Each row of a before or after table is a point. The points were changed in one or more steps. Then noise was added and the rows were shuffled. The steps act on how far a point lies along the listed directions, d1 being the first. Write out the steps. A step turns or swaps two directions, mirrors them in a line or flattens them onto one, adds a multiple of one to another, or multiplies one. Angles are multiples of 10 degrees, from the lower direction toward the higher: turns from -170 to 170, lines from 10 to 170 but not 90. Use the fewest steps. Two steps may share a direction if one is a turn and the other turns, adds or multiplies; they go together, in the order done. Otherwise the lowest direction goes first.

Directions:
(1): [-6.7  2.0  2.8]
(2): [3.5 4.2 5.3]
(3): [ 0.1 -6.0  4.7]
Before, 10 rows:
[[  1.7  -0.7   4.3]
 [  3.4  -0.1  -0.3]
 [  3.8  -2.9  -1.6]
 [ -0.9  -2.6   0.2]
 [ -2.8  -1.8  -4.0]
 [ -0.8 -10.5   4.3]
 [  4.3   0.1  -1.2]
 [ -3.9  -1.5   3.0]
 [  4.6   4.0  -0.4]
 [  1.7  -3.2   1.4]]
After:
[[  1.3  -4.7   5.4]
 [  0.7   4.1   2.6]
 [  1.8  -3.8   2.3]
 [ -2.5  -4.2   4.5]
 [  3.6 -18.2  12.4]
 [  3.0   0.4   4.7]
 [ -2.5   8.2  -0.5]
 [  0.3   2.1   2.8]
 [ -1.3  -7.6   0.2]
 [  4.2  -0.1  -3.7]]
Steps: turn d1 and d2 by -90 degrees; multiply d3 by 2

Directions:
(1): [8.3 1.7 2.0 0.9]
(2): [-2.2  6.8  1.0  5.0]
Before:
[[-3.8 -0.3 -0.4  0.2]
 [ 9.5  1.7  4.0  2.2]
 [-5.2 -4.2 -2.2 -0.7]
 [-8.0  5.5 -1.1 -0.4]
 [ 7.3 -1.3  2.9 -0.7]
 [-0.3  1.1 -0.9  0.8]
 [-0.1  0.4 -1.3  2.3]
 [13.1  3.9  2.5 -0.4]
 [ 2.9  3.9 -0.8 -1.0]
 [ 5.5 -9.3 -0.5 -7.0]]
After:
[[ -0.3   1.0  -1.2   0.7]
 [ 12.9   3.7   2.5  -0.6]
 [  0.1   0.3  -1.7   2.4]
 [ -6.2   5.6  -0.4  -1.1]
 [  6.7  -1.3   3.0  -0.7]
 [  1.7 -10.2  -1.5  -7.1]
 [ -3.4  -0.2   0.0   0.1]
 [  9.4   1.6   3.6   2.3]
 [ -6.6  -4.1  -2.6  -0.9]
 [  3.2   3.5  -0.8  -0.8]]
Steps: add 0.3 times d2 to d1

Directions:
(1): [-0.7 -0.1 -6.8  7.4  3.3 -1.7]
(2): [ 0.7 10.0  1.2  0.4  3.0  2.1]
(3): [ 2.0  2.9 -6.3 -2.0 -7.6  0.4]
Before:
[[-0.9  1.7 -1.3  3.0  7.1 -1.7]
 [ 0.5 -5.4  3.3 -3.6 -4.2 -0.4]
 [ 0.1 12.3 -8.9  0.3 -3.1  0.1]
 [ 2.7  3.8  4.1 -2.9  0.7  2.5]
 [ 1.3 -1.8  8.0 -5.3  1.9  3.2]
 [ 2.4  8.0 -8.7 -1.3 -4.0  4.2]
 [-0.5 -7.7  3.2 -2.9 -2.0 -1.7]
 [ 1.2  2.3 -2.4 -3.1 -7.8  3.2]]
After:
[[ 0.4  0.1  3.0 -6.1 -0.7 -0.4]
 [ 0.2  2.1 -4.3  6.3  2.6 -0.8]
 [-2.2 -4.8  4.4 -7.5 -4.1 -1.4]
 [ 1.6 -6.4 -1.8  1.1 -0.9 -0.6]
 [ 0.9 -5.0 -5.9  4.6  1.8 -0.1]
 [ 0.0 -4.8  1.5 -4.9 -1.6  3.0]
 [ 0.0  4.4 -4.3  5.4  3.8 -1.0]
 [-1.0 -2.1 -1.7  3.1 -0.4  1.4]]
Steps: turn d1 and d2 by 150 degrees; multiply d3 by 0
